Rows are points. Each copy is the shape, with its points in the same order, turned, moved and blurred by noise. Say if it was mirrored as well.

Shape, 9 rows:
-5.0, 2.1, 0.9
1.0, -5.0, 0.6
5.0, -1.7, 4.0
2.1, 0.8, -2.5
-0.3, 1.7, 2.0
-4.0, -0.9, -0.1
-2.4, 8.5, 7.7
2.4, -3.2, -3.3
-1.4, 2.8, -2.1
Copy 1:
-5.6, 3.3, 0.2
0.2, -2.9, -2.6
4.0, -1.9, 1.7
1.6, 3.5, -3.1
-0.8, 2.0, 1.7
-4.9, 0.7, -1.9
-3.5, 5.6, 9.6
1.7, 0.5, -5.3
-1.7, 5.0, -1.8
Copy 1 is: only turned
Copy 2:
1.8, -1.1, -3.7
-3.0, -4.8, 3.4
0.8, -2.2, 7.4
-2.6, 2.0, 2.2
2.0, -0.2, 1.2
-0.6, -2.9, -2.3
10.9, 2.0, -0.2
-5.6, -1.0, 3.0
-0.8, 2.4, -1.2
Copy 2 is: mirrored
Copy 3, 9 rows:
-4.6, -1.9, 2.7
4.3, -4.1, 1.7
6.0, -0.3, 7.3
2.0, 2.1, 0.2
-0.2, 0.3, 3.7
-1.9, -4.5, 0.9
-7.0, 3.1, 10.8
3.9, -0.4, -1.8
-2.1, 1.2, 1.2
Copy 3 is: only turned
Copy 4:
2.9, 1.4, 3.4
-2.1, -4.8, -1.1
-7.3, -0.7, -0.6
-0.4, 1.8, -3.5
-1.9, 1.4, 0.6
2.0, -0.8, 1.6
-3.1, 8.2, 6.8
-1.1, -2.2, -4.7
1.7, 3.4, -1.4
Copy 4 is: mirrored

Shape (7 x 3):
-4.7, -0.5, 5.4
4.8, 0.1, -5.2
-3.5, -0.4, -0.5
1.8, 0.2, -3.3
4.5, 4.7, 3.5
-4.7, 0.6, 2.8
-0.6, 2.0, -5.6
Copy 1:
0.7, -4.3, 6.4
0.5, 5.2, -4.2
-1.4, -2.6, 1.3
-0.6, 2.8, -1.9
1.4, 6.5, 5.5
-1.4, -3.0, 4.7
-4.0, 2.1, -2.7
Copy 1 is: only turned
Copy 2, 7 rows:
-6.4, 1.2, 5.6
6.2, 0.1, -1.8
-4.1, -1.1, 1.1
1.8, -0.8, -1.1
1.8, 8.1, 3.4
-5.9, 0.1, 2.4
0.6, -0.7, -4.0
Copy 2 is: only turned

Shape, 7 rows:
-2.9, 0.0, 4.2, 3.1
4.7, -3.7, -3.3, -3.9
5.6, 5.5, 2.9, 0.2
-3.2, -2.6, -2.6, 4.2
6.4, -2.6, -1.6, 1.8
-1.8, -2.9, 2.7, -0.1
-1.2, 2.8, 5.0, 3.9
Copy 1, 7 rows:
-6.3, 1.6, 3.6, 2.8
5.1, -3.9, -0.1, 0.8
0.0, 4.4, -4.2, 6.0
-1.7, 1.8, 6.8, -1.9
4.6, 0.4, 2.6, 4.3
-4.3, -2.4, 3.0, 1.8
-6.3, 4.1, 1.9, 4.2
Copy 1 is: mirrored
Copy 2 (7 x 4):
-2.9, 2.4, 3.3, 4.1
5.7, -2.9, -2.3, -3.1
-6.7, 0.3, -0.1, -4.6
2.7, 2.1, -1.7, 6.6
-0.1, -4.5, -5.3, -0.7
1.4, -1.2, 2.6, 2.9
-5.8, 0.9, 2.3, 3.2
Copy 2 is: mirrored
Copy 3:
-1.6, 0.6, -3.0, -5.7
2.5, -3.2, 3.3, 4.1
6.0, 6.4, 0.8, -1.2
-1.3, -3.5, -6.2, -0.3
6.4, -2.2, -1.1, 0.8
-2.1, -1.2, -0.5, -2.5
0.1, 4.3, -3.8, -5.5
Copy 3 is: mirrored
Copy 4:
-1.0, -1.4, 2.6, 3.9
5.3, -1.2, -1.4, -7.3
4.3, 6.6, 4.4, -0.8
0.2, -2.6, -4.2, 2.3
8.1, 0.1, -0.9, -1.8
0.1, -3.5, 2.0, -0.4
-0.2, 1.8, 3.7, 4.5
Copy 4 is: only turned

Shape, 11 rows:
-3.5, 0.8, 1.1, 2.0, -0.3, 1.3
-0.5, 2.2, 4.8, 2.1, 2.7, 1.4
-0.2, -10.2, 2.2, 0.6, 1.2, 1.9
-1.8, -3.9, 4.9, -11.2, -0.6, -1.5
-2.7, 0.6, 4.8, -2.0, -1.7, 1.3
-3.3, 1.3, 3.9, 1.6, -0.1, -5.9
-1.9, 2.4, -15.3, -2.8, -1.6, -2.4
-0.8, 1.8, 2.6, 1.4, -1.9, 0.8
-0.9, 1.8, 4.4, -1.2, 2.9, 0.7
-3.8, -0.6, 1.4, 2.4, 0.7, -1.8
1.0, 1.9, 4.5, 0.2, -1.5, -3.4
Copy 1 (11 x 6):
-1.7, 2.1, -1.7, 2.4, -0.9, -0.8
1.2, 5.5, -2.1, 4.5, 0.6, 1.2
-0.8, -6.4, -3.8, 4.6, 4.7, 3.2
3.1, -3.4, 8.6, 0.2, 5.0, 2.1
0.1, 1.8, 2.8, 1.9, -0.4, 2.4
1.9, 1.6, 1.7, 6.4, -3.4, -3.4
0.6, -2.8, -4.8, -10.4, -1.7, -11.1
0.9, 2.3, -1.2, 1.7, -2.8, 1.1
2.2, 4.4, 0.7, 3.2, 2.2, 0.8
-1.2, 1.2, -1.2, 4.2, -1.5, -2.7
4.5, 1.9, 0.8, 3.8, -3.1, 0.5
Copy 1 is: only turned
Copy 2 (11 x 6):
-2.3, -0.8, 0.4, 0.3, 0.3, 2.2
-1.4, 2.7, 4.3, 0.2, 2.2, 2.1
7.5, -5.0, 4.3, 0.5, -3.1, 0.9
6.7, -2.4, 0.5, -11.1, 3.7, 3.4
-0.7, 0.5, 1.5, -4.6, 0.3, 3.8
-4.2, -1.8, 3.3, -4.1, 2.1, -2.6
0.1, -3.7, -14.8, 2.4, 4.2, -4.4
-1.8, 2.0, 0.7, -1.6, -0.6, 1.1
0.1, 1.8, 3.1, -2.0, 4.0, 2.6
-2.4, -2.9, 2.0, -0.5, 1.0, -0.2
-1.4, 2.5, 2.6, -4.5, 0.8, -2.1
Copy 2 is: only turned

Shape, 9 rows:
5.3, -1.8, 3.1, -5.6, 0.5, 4.0
-2.7, 2.7, 4.9, -0.6, -6.5, -0.6
-4.6, -0.3, -4.9, -2.6, -3.9, 2.3
-2.6, -2.7, -3.1, 2.7, -2.9, 2.6
-2.7, -2.5, 1.2, -0.6, 0.3, -4.0
1.5, -0.6, 9.6, 0.7, 8.2, 3.8
-3.3, 2.3, -4.5, -0.9, -0.6, -2.6
5.6, -0.3, 1.6, 0.8, 1.2, -4.0
-1.8, -0.1, 1.1, -1.8, -1.6, -3.5
Copy 1:
-1.2, -6.3, -2.1, -6.4, -2.9, -3.5
-1.8, 0.7, 9.0, -3.9, -2.7, -5.1
-8.2, 1.6, 2.4, -0.9, -1.2, 0.5
-5.3, -0.5, 2.4, 3.4, -3.4, 0.0
-1.5, 1.6, 2.3, 0.9, 2.6, -4.9
6.1, -11.0, 2.5, -1.9, 2.6, -3.0
-2.6, 5.2, 2.3, -0.4, 1.2, 0.3
4.0, 0.5, -1.5, -1.4, -1.6, -5.2
-1.8, 1.9, 3.2, -2.1, 1.3, -5.2
Copy 1 is: only turned
Copy 2, 9 rows:
6.0, 2.6, 4.4, -1.7, -0.3, 4.8
1.2, 6.8, 1.1, -3.3, 1.0, -6.3
-1.2, 0.3, -2.5, -3.8, -6.3, -1.9
-0.8, 0.1, -0.9, 2.1, -5.7, -3.0
3.2, -2.4, -0.3, -0.6, 1.7, -5.0
6.9, 4.2, -0.9, 5.8, 7.8, 4.3
-2.6, -2.8, -1.8, -4.1, -0.4, -2.9
1.0, -2.1, 6.5, 0.4, 4.6, -0.7
2.0, -0.1, 0.7, -3.0, 1.8, -4.4
Copy 2 is: mirrored

Shape, 14 rows:
-2.2, 1.2, -6.7, -1.4, -0.4, 2.6, -1.5, 2.0
5.9, -0.2, -1.8, -2.9, 3.7, -4.5, -0.7, -0.5
4.1, -0.1, -3.0, 1.9, -6.0, 9.7, 1.3, 3.6
-1.2, -1.7, -1.4, -1.4, -3.4, -7.6, -1.7, -2.0
1.9, -1.1, -2.7, -4.6, -1.0, -8.1, 3.0, 3.8
6.2, -3.5, 4.6, -5.5, 1.6, -3.4, -4.9, 2.2
-1.4, -0.6, -7.1, 1.7, 1.8, 4.5, 1.4, -1.0
-7.0, -1.1, -1.1, -0.9, 2.8, 3.8, -0.6, -0.7
-0.6, -0.7, 0.7, 3.2, 3.2, 3.1, 1.8, 1.0
1.1, 3.1, 1.7, -5.0, 2.5, -1.6, 2.7, -0.8
2.6, 5.5, 1.9, -1.7, 3.3, -4.9, -2.7, 0.8
3.9, -1.2, 3.9, -6.4, -3.7, -2.9, 1.6, -4.3
6.1, 7.0, 4.2, -3.4, 1.4, -2.6, -3.3, 1.8
-4.4, -5.9, -2.8, 3.0, 1.8, 4.5, -0.2, 0.4
Copy 1 (14 x 8):
-1.1, 4.1, -6.8, 2.1, -3.8, 2.9, 0.9, -1.8
1.8, -4.4, -5.6, -0.8, 1.3, -5.5, 1.3, -1.7
5.5, 1.7, 1.5, 4.3, -3.5, 8.4, 4.2, -2.4
-3.9, 0.3, -0.1, -2.0, -5.5, -6.9, 0.6, -1.0
2.6, 1.0, -4.6, -2.6, -4.3, -7.9, 3.1, 3.1
2.9, -6.4, -0.9, -3.6, 0.5, -3.7, -4.4, 2.5
-2.4, 4.1, -4.9, 0.5, -0.8, 3.8, 4.5, -5.3
-5.6, 6.1, -3.6, -1.4, 2.4, 3.2, -1.1, -1.7
0.8, 3.5, 0.0, 0.4, 4.1, 0.5, 1.3, -4.5
-0.9, 0.2, -3.6, 1.0, 3.5, -3.9, 2.3, 3.9
-0.4, -1.5, -3.9, 4.3, 2.2, -6.4, -2.4, 0.5
-2.1, -4.8, 2.7, -1.9, -0.3, -3.5, 4.0, 5.3
2.9, -4.7, -2.8, 6.1, 2.4, -5.6, -2.9, 3.8
-1.9, 5.5, -1.2, -4.2, -0.2, 4.1, 1.0, -6.5
Copy 1 is: mirrored
Copy 2, 14 rows:
-0.2, -5.7, -1.3, -0.1, -1.0, 1.0, -4.0, 1.8
6.5, 2.5, -2.2, -2.0, 1.5, 1.5, 2.7, 0.1
4.1, -8.3, 9.3, 5.3, -3.0, 1.7, -3.2, 1.5
2.2, 5.0, -4.4, 0.7, -5.5, -0.4, -2.1, -2.6
4.4, 1.1, -6.1, 1.4, -4.9, -2.5, 4.2, 1.9
4.5, 6.5, 2.3, -3.5, -3.9, 4.9, 5.4, 3.3
-0.2, -6.5, -0.3, 3.1, 2.7, 2.8, -3.6, -1.1
-7.2, -2.6, 0.3, 0.4, 0.8, 2.9, -1.3, -1.1
-1.5, -0.5, 3.3, 4.5, 3.5, 1.2, 0.9, -0.2
1.1, -0.2, 0.7, -3.0, 0.6, -2.4, 4.9, -2.5
3.1, 4.8, 0.3, -4.0, 1.7, -3.8, 1.1, 1.6
4.6, 2.8, 2.2, -2.0, -6.3, 0.4, 4.3, -6.0
5.3, 4.2, 4.9, -6.2, 0.1, -4.3, 2.6, 2.4
-4.3, -1.9, 0.8, 5.5, 0.8, 6.2, -2.4, -0.2
Copy 2 is: mirrored
